Each row is a point. The points of each table are mixes of a few directions, plus a little noise. Count the directions of each table, and those that both share. Where both have some left over, give the other angles between the two spaces (their principal angles), to ten degrees, smallest first.

First (5 x 3)
-4.0; -1.2; 5.6
-0.9; -0.5; 1.0
-2.7; -3.8; 3.2
2.1; -0.7; -2.7
6.0; 6.1; -7.3
Second (4 x 3)
3.6; -5.7; -5.6
0.6; -0.6; -0.9
-5.1; 3.8; 7.1
0.7; 2.6; -0.6
Directions: first 2, second 2, shared 2

First (8 x 4)
0.5; -6.5; 2.2; 1.7
-3.3; 5.3; -1.4; -1.6
0.0; 5.2; -1.8; -1.3
0.3; 5.3; -1.9; -1.4
5.8; 1.8; -1.3; 0.0
0.2; -0.1; -0.1; 0.0
-4.3; 3.4; -0.7; -1.1
1.0; -14.4; 4.9; 3.7
Second (7 x 4)
-4.3; 0.1; 0.5; -0.4
-9.9; 0.4; 1.0; -0.8
-1.4; 0.1; 0.2; -0.1
1.3; 0.0; -0.1; 0.1
16.7; -0.7; -1.8; 1.3
-2.5; 0.2; 0.2; -0.2
0.2; 0.1; 0.0; 0.0
Directions: first 2, second 1, shared 1

First (7 x 8)
-2.6; 7.6; -6.2; 1.3; -9.4; 3.3; -3.0; -0.2
-5.7; -1.7; -10.2; 2.3; 3.0; -0.8; 4.3; -5.8
5.7; -8.0; 2.4; -2.3; -0.1; -4.1; 4.5; 4.7
2.2; 2.6; 8.9; -1.0; 2.8; 1.9; -4.9; 1.1
2.2; -1.1; 7.7; -1.1; 4.5; -0.2; -1.8; 0.9
-1.5; 3.1; -2.1; 0.6; -2.1; 1.3; -1.2; -0.9
-0.1; -2.2; -1.0; -0.1; 1.5; -1.2; 2.1; -0.4
Second (10 x 8)
-7.7; -1.2; 4.7; 0.1; -3.5; -2.7; -4.3; -4.0
6.9; -1.1; 4.4; -1.6; 3.4; 0.8; 0.4; 4.3
4.9; -3.6; 2.8; -1.4; 2.7; -1.0; 2.2; 3.1
-4.2; 2.1; -3.9; 1.5; 2.5; 1.3; 0.0; -4.0
4.7; -8.9; -1.8; -1.9; -0.7; -4.8; 6.8; 3.5
-9.8; 1.4; -0.6; 1.3; -4.0; -1.4; -3.4; -5.7
3.3; 6.8; 2.4; 0.1; -2.9; 4.4; -4.1; 2.5
7.2; 0.4; 5.5; -1.6; 2.5; 1.6; -0.6; 4.5
-5.8; 1.6; -3.5; 1.3; -2.6; -0.4; -0.8; -3.7
1.3; 2.8; -10.1; 1.8; 1.8; 2.6; 3.9; -0.9
Directions: first 3, second 4, shared 3

First (7 x 9)
1.5; -3.9; 1.6; -2.2; 6.8; 1.0; 2.1; 2.6; -1.5
-2.2; 5.5; -2.2; 3.1; -9.7; -1.4; -2.9; -3.7; 2.1
2.6; -6.7; 2.7; -3.7; 11.7; 1.6; 3.5; 4.5; -2.5
-0.7; 1.9; -0.7; 1.0; -3.3; -0.4; -1.0; -1.3; 0.7
-0.8; 2.1; -0.8; 1.2; -3.7; -0.5; -1.1; -1.4; 0.8
2.0; -5.2; 2.1; -2.9; 9.2; 1.3; 2.8; 3.5; -2.0
-2.5; 6.3; -2.5; 3.5; -11.1; -1.5; -3.3; -4.3; 2.4
Second (9 x 9)
-2.8; 2.4; -3.7; -2.3; -6.4; 3.9; 1.0; -0.4; 4.2
3.3; 1.2; 3.0; 1.7; 6.2; 2.4; -4.8; -5.0; -6.7
-1.2; 2.2; -1.9; -0.9; -3.1; 3.9; -0.9; -2.0; 1.1
1.1; 3.4; 0.3; 0.0; 1.5; 5.7; -4.5; -6.1; -3.7
-2.1; -4.6; -1.1; -0.6; -3.3; -8.0; 6.5; 8.7; 6.0
1.4; 1.9; 1.1; 0.5; 2.5; 3.2; -3.4; -4.1; -3.5
-1.6; 0.3; -1.7; -1.1; -3.4; 0.5; 1.5; 1.3; 3.2
1.5; 0.6; 1.4; 1.0; 2.9; 1.1; -2.0; -2.5; -3.1
0.1; -7.4; 2.5; 1.6; 2.6; -12.7; 6.4; 10.1; 2.6
Directions: first 1, second 2, shared 0; angles 50

First (11 x 12)
-1.8; -2.9; 2.3; -2.4; -0.7; -6.1; -1.1; 0.2; 2.8; 1.7; -1.5; 3.5
1.4; -5.4; -0.8; -1.8; -4.1; -1.8; -1.7; -3.5; -0.6; 0.8; -1.9; 0.0
-6.4; 2.7; -0.4; -0.5; 5.3; -5.9; 5.3; 11.2; 1.5; -2.2; 4.5; 0.5
-1.9; 0.3; -0.1; -1.8; 4.2; 2.2; -3.7; 1.5; -6.5; 1.9; -1.3; -6.8
3.7; 2.4; -3.7; 2.6; 2.5; 13.2; -8.4; -7.6; -0.4; -1.5; -4.1; -1.8
-2.7; -1.1; -0.1; -3.4; -3.4; -6.1; 3.1; 6.2; 1.2; -4.8; 3.5; -4.5
6.2; 0.1; -2.7; 3.7; -1.4; 10.6; -1.7; -7.9; -5.9; 2.1; -1.7; -3.0
-4.0; -1.7; -3.4; -1.2; -0.5; -6.1; 5.5; 8.4; 3.3; -5.0; 4.3; 1.0
1.2; -3.0; -1.6; 2.4; -1.4; -1.9; 3.8; -1.5; 1.0; 2.2; 0.2; 6.7
1.7; 7.6; 7.2; 1.9; 1.2; 0.3; 1.3; -2.2; 2.9; 2.6; 0.2; 2.7
2.4; 0.6; 2.6; 0.2; -1.7; 1.4; -2.4; -5.2; 1.2; 1.9; -2.2; 1.4
Second (10 x 12)
-1.5; -6.4; 1.4; -0.6; -1.6; -9.4; 11.9; -2.5; -6.4; 6.2; -0.6; 2.9
0.2; -1.4; 0.3; 0.0; -0.8; -1.9; -0.2; 1.2; -0.2; 1.6; 0.5; 1.3
1.3; 5.2; -1.2; 0.5; 1.2; 7.8; -10.6; 2.5; 5.6; -5.0; 0.6; -2.1
-1.2; -5.3; 1.2; -0.5; -1.3; -7.8; 9.8; -2.0; -5.2; 5.2; -0.4; 2.4
0.0; 4.7; -1.0; 0.2; 2.0; 6.3; -2.6; -1.9; 2.1; -4.8; -0.8; -3.5
0.9; -0.6; 0.1; 0.2; -1.0; -0.3; -4.6; 3.2; 1.8; 0.8; 1.0; 1.5
0.8; 4.6; -1.1; 0.4; 1.4; 6.7; -7.1; 0.9; 3.9; -4.5; 0.1; -2.4
-0.4; 6.3; -1.4; 0.2; 3.1; 8.1; -0.7; -4.2; 1.5; -6.5; -1.6; -5.3
-0.4; -7.6; 1.7; -0.4; -3.0; -10.4; 6.2; 1.8; -4.2; 7.7; 0.9; 5.2
0.3; 0.6; -0.1; 0.1; 0.0; 0.9; -2.1; 0.9; 1.0; -0.5; 0.3; 0.0
Directions: first 6, second 2, shared 1; angles 60

First (8 x 14)
1.7; 7.3; 3.8; -0.3; -0.4; 3.2; 1.1; 3.0; -3.9; -4.3; -3.6; 5.3; -0.4; 5.3
-7.5; 5.2; 1.1; -3.0; -4.6; 1.9; 4.2; 4.0; 0.9; 0.0; -7.0; -5.9; 0.2; 1.2
1.1; 0.7; -1.0; 3.3; -5.0; 2.6; 0.3; 1.6; 0.7; 0.4; 7.4; 1.5; -0.7; -1.6
-0.9; -3.5; -2.9; -4.8; 0.1; -0.6; -3.3; -4.8; 0.2; 2.3; -0.1; 2.5; 3.6; -0.1
4.4; -5.8; 0.7; -1.2; 4.4; -4.1; -4.6; -9.6; 3.3; -4.7; 3.7; 2.4; 0.4; -1.5
1.3; -3.8; -0.8; -1.3; -1.5; -3.2; -5.7; -8.9; 3.5; 0.5; 4.4; 4.5; 0.5; -0.7
-4.2; 5.3; 1.7; 2.2; -0.9; -1.5; 2.1; 5.3; -1.4; 4.3; -8.0; -2.5; -2.8; 3.0
3.5; -5.9; -3.0; 5.4; 7.6; 1.2; 5.8; 9.0; -3.0; 1.5; 3.3; -7.9; -0.4; -6.1
Second (10 x 14)
0.7; 2.8; -2.6; 4.8; 7.0; 3.7; -7.4; -3.4; 3.5; 12.5; 5.1; -6.7; 5.7; -3.6
-1.4; -1.6; -0.7; 1.5; 0.6; 4.1; 2.3; -1.1; -0.9; -0.9; -0.9; 1.8; -4.1; 2.7
1.8; -3.9; 2.8; 3.2; 2.9; 10.3; 6.5; 4.5; -4.0; -9.7; 0.9; 2.6; -3.0; 1.0
-0.3; 1.8; 0.3; -6.9; -3.7; -6.0; 1.0; -1.3; 1.5; -5.7; -1.2; -1.1; 1.4; -0.3
-2.1; 1.0; -0.5; -6.3; -2.0; -1.4; 3.1; -4.4; 1.6; -5.8; -1.7; -0.7; -2.0; 1.7
-1.2; -0.8; -1.0; 4.7; -2.6; -4.2; -3.1; 1.4; -1.1; 9.7; -2.5; 4.3; -3.0; 2.1
0.8; 0.3; 1.5; -5.9; -3.9; -4.8; 2.6; 1.3; -0.3; -8.4; -1.4; 0.3; 1.3; -0.6
0.4; -2.4; 1.0; 4.3; -1.2; 0.4; 0.7; 4.0; -2.8; 1.8; -1.1; 4.0; -2.6; 1.0
1.3; 4.6; -2.4; -0.2; 4.6; -1.2; -7.6; -4.1; 5.2; 9.3; 4.9; -8.6; 8.4; -4.6
0.4; -1.9; 1.5; 1.2; -2.2; -0.3; 2.3; 3.3; -2.3; -2.9; -1.8; 3.7; -2.4; 1.0
Directions: first 6, second 4, shared 1; angles 30, 60, 90

First (8 x 20)
-4.2; 0.9; 1.9; -3.0; 0.5; 7.9; 1.6; 2.9; -8.9; 3.5; 2.2; 0.8; -0.9; 4.2; 0.1; 4.5; 3.8; 2.0; 3.1; -3.5
-5.1; -2.4; -1.5; -3.8; -0.3; 1.0; 2.7; 4.2; -2.2; 2.6; 2.1; 3.1; -2.7; 1.1; -0.4; 6.1; -3.7; -4.2; 2.0; -0.3
-1.3; -9.1; 0.1; -4.8; -9.3; -7.3; 4.4; 9.3; 7.5; 1.0; -5.3; -0.3; 5.0; -8.4; 2.3; -2.9; 0.6; -1.8; 6.2; 2.9
5.9; 0.9; 3.9; -0.7; -5.4; -1.1; -2.2; -0.4; 2.6; 4.7; -0.4; 3.3; -1.4; 0.0; -2.7; 0.8; 1.9; -0.7; -3.7; -2.8
9.9; 5.4; 5.6; 3.1; -3.2; 1.2; -5.1; -5.2; 1.1; 2.6; -1.3; 0.2; 0.5; 1.5; -2.3; -4.2; 6.8; 4.9; -5.8; -3.8
-5.7; -3.0; -5.7; 1.2; 5.3; -3.3; 2.5; 0.4; 1.8; -6.3; -0.8; -3.7; 1.7; -2.8; 3.0; -2.3; -5.3; -1.4; 3.6; 5.5
-3.8; 2.4; -5.6; 3.6; 9.7; 0.7; -0.4; -5.1; -1.9; -6.0; 2.9; -2.0; -2.4; 2.4; 1.0; 0.8; -6.4; -1.6; -1.2; 2.9
4.7; 4.7; 1.2; 4.4; 3.0; 1.4; -3.8; -6.1; -0.5; -1.6; 0.2; -1.9; 0.0; 1.9; -0.9; -3.2; 2.4; 3.4; -3.9; -0.9
Second (8 x 20)
-2.8; -2.9; 0.1; 0.7; 1.7; 0.3; -1.9; 1.0; -1.3; -6.6; 0.4; 1.2; -5.2; -2.2; 1.5; 1.6; -3.3; 4.9; 1.8; 0.6
2.8; -1.2; -0.1; 0.6; 4.2; 2.8; 1.8; 1.6; 2.1; -9.2; 0.6; 5.5; -6.1; -1.2; -0.8; 4.2; -3.5; 2.8; 0.5; -0.6
-3.2; -1.1; 3.4; 4.1; -7.8; -5.3; -2.8; 2.2; 0.5; 8.4; -0.8; -1.4; 5.4; -2.8; -4.5; -0.1; 6.1; 3.2; 0.6; 0.6
0.8; 0.9; -3.1; 3.2; -1.0; 2.2; -2.6; -1.2; 0.0; 7.7; 1.2; -1.7; 1.6; 1.6; -0.4; -2.2; -1.7; -2.4; -3.3; -1.5
6.7; 6.5; -2.5; 2.0; 5.9; 4.6; 5.0; -2.3; 3.0; -0.6; 0.4; 6.2; 2.4; 7.3; -2.7; 0.0; -0.2; -10.6; -4.1; -2.4
-0.2; 0.5; 4.0; -4.6; -5.1; -1.3; -5.2; -3.6; -2.8; 0.0; -2.1; 3.0; -3.3; 3.6; 7.1; -6.3; -3.0; -4.2; -1.0; -2.1
2.4; -2.7; -1.5; -7.1; -5.1; -1.4; 1.8; 1.3; 0.5; 11.6; -0.1; -13.0; 5.4; -4.9; 0.4; -1.2; 5.3; 2.2; 0.0; 1.7
-6.6; -0.1; -0.3; 1.6; 7.0; -1.6; 3.7; 0.8; -2.3; -11.3; 0.7; 0.5; -0.6; -1.3; -1.0; 4.2; 0.4; 3.8; 5.3; 4.1
Directions: first 4, second 6, shared 1; angles 40, 80, 90

First (9 x 24)
-1.3; 0.6; -3.2; 1.8; -0.4; 0.9; 0.6; -0.2; 2.5; 1.5; 0.7; -0.1; 2.7; 2.2; 0.8; 0.6; 0.2; 0.1; 0.9; -0.9; 0.2; 1.7; 0.4; -3.1
-1.9; 1.1; -4.8; 2.6; -0.6; 1.3; 0.9; -0.1; 3.8; 2.5; 1.0; -0.1; 4.1; 3.4; 1.1; 0.8; 0.4; 0.1; 1.4; -1.4; 0.2; 2.6; 0.7; -4.9
-2.5; 1.6; -6.6; 3.7; -0.9; 1.8; 1.3; -0.4; 5.2; 3.3; 1.5; -0.2; 5.5; 4.7; 1.7; 1.0; 0.5; 0.2; 1.9; -2.1; 0.3; 3.7; 0.9; -6.6
-4.2; 2.4; -10.6; 6.1; -1.6; 2.7; 2.1; -0.6; 8.4; 5.2; 2.3; -0.2; 9.0; 7.5; 2.6; 1.8; 0.9; 0.3; 3.2; -3.3; 0.5; 6.0; 1.3; -10.7
4.2; -2.4; 10.5; -6.1; 1.6; -2.8; -2.1; 0.6; -8.4; -5.2; -2.3; 0.3; -8.7; -7.4; -2.7; -1.7; -0.9; -0.3; -3.2; 3.2; -0.5; -5.9; -1.2; 10.6
2.3; -1.1; 5.2; -3.0; 0.8; -1.5; -1.1; 0.4; -4.3; -2.6; -1.1; 0.2; -4.2; -3.8; -1.2; -0.9; -0.5; -0.2; -1.7; 1.5; -0.2; -3.0; -0.5; 5.4
3.3; -1.9; 8.6; -4.9; 1.3; -2.3; -1.8; 0.5; -6.8; -4.2; -1.9; 0.2; -7.2; -6.0; -2.0; -1.4; -0.8; -0.3; -2.6; 2.5; -0.5; -4.9; -0.9; 8.5
4.1; -2.3; 10.1; -5.8; 1.4; -2.6; -1.9; 0.7; -8.1; -5.0; -2.2; 0.2; -8.4; -7.3; -2.5; -1.8; -0.8; -0.3; -3.0; 3.1; -0.5; -5.8; -1.2; 10.2
-3.8; 2.2; -9.3; 5.3; -1.4; 2.4; 1.8; -0.7; 7.4; 4.5; 1.9; -0.1; 7.8; 6.5; 2.2; 1.7; 0.7; 0.3; 2.8; -2.7; 0.5; 5.2; 1.0; -9.4
Second (11 x 24)
2.9; -1.0; 4.4; -3.8; 1.7; -1.0; 0.6; -1.0; -5.3; -1.7; -2.5; 2.5; -4.0; -3.8; 1.3; 0.2; -0.3; -1.4; -1.7; -0.3; -4.6; -1.5; 2.5; 2.9
-7.8; -12.0; -4.3; 4.2; 0.7; 2.9; 3.0; -2.7; -5.2; -1.0; -2.4; 4.3; -6.5; -3.3; 6.3; 4.0; -2.9; 1.2; -3.3; 3.2; 1.6; 1.1; 2.5; 4.4
5.3; 5.7; 6.2; 0.0; -1.4; -7.0; -0.1; 5.4; 9.4; 7.4; -1.4; -14.5; -2.8; 16.3; -8.1; -3.8; -4.3; 4.1; 6.6; 2.3; -4.4; 0.9; -3.4; 2.3
1.3; 0.1; 1.2; -1.2; 1.1; -1.0; 1.8; -0.3; -1.2; 1.3; -2.1; 0.6; -1.9; 1.7; 1.4; 0.2; -1.2; -0.4; 0.2; -0.8; -4.8; 1.0; 2.5; -0.2
0.7; 5.4; 3.7; -3.2; 3.2; -0.9; 1.1; 1.5; -2.0; -3.4; 0.5; 0.7; -1.7; -1.5; 0.3; 0.0; -0.8; -1.3; -2.4; -1.5; -0.5; -3.8; 0.7; 3.0
-3.9; 5.3; -2.8; 1.7; 2.4; 0.6; 2.4; 2.0; 3.5; -0.2; 2.2; -1.4; 2.0; 4.3; 1.7; 1.6; -1.5; 0.1; -0.6; -2.0; 1.6; -0.6; 0.4; -1.1
-3.9; -12.9; -7.5; 3.3; -1.8; 4.9; 1.3; -6.3; -6.1; -0.3; -2.7; 10.0; -0.4; -8.2; 7.4; 3.4; 1.5; -1.4; -2.2; 0.6; -0.8; 4.2; 4.0; -3.0
6.3; -1.9; -0.2; -1.9; -4.8; 1.2; -5.9; -3.2; -0.8; -0.5; 1.2; 3.2; 6.2; -7.7; -4.0; -2.6; 6.8; -1.8; 2.2; 0.1; 1.7; 1.9; -2.2; -5.4
2.5; 4.9; 5.8; -3.7; 2.1; -2.4; -0.1; 2.2; -1.3; -2.0; 0.0; -2.0; -2.8; 0.2; -1.9; -1.2; -1.2; -0.3; -1.1; -0.4; -1.3; -3.7; -0.4; 4.1
-8.5; 1.3; -7.1; 6.2; -1.0; 3.9; -2.0; 2.0; 5.5; -2.4; 6.5; -1.8; 5.5; -0.4; -1.3; 0.9; 1.2; 2.4; -1.3; 1.3; 14.1; -1.3; -5.8; -0.7
5.5; 5.1; 0.1; -1.4; -2.2; -1.2; -2.2; 0.1; 4.2; 2.7; 1.0; -1.7; 6.0; 2.5; -3.6; -2.4; 2.9; -0.9; 3.5; -2.1; -2.3; 2.2; -0.5; -6.1
Directions: first 1, second 5, shared 1
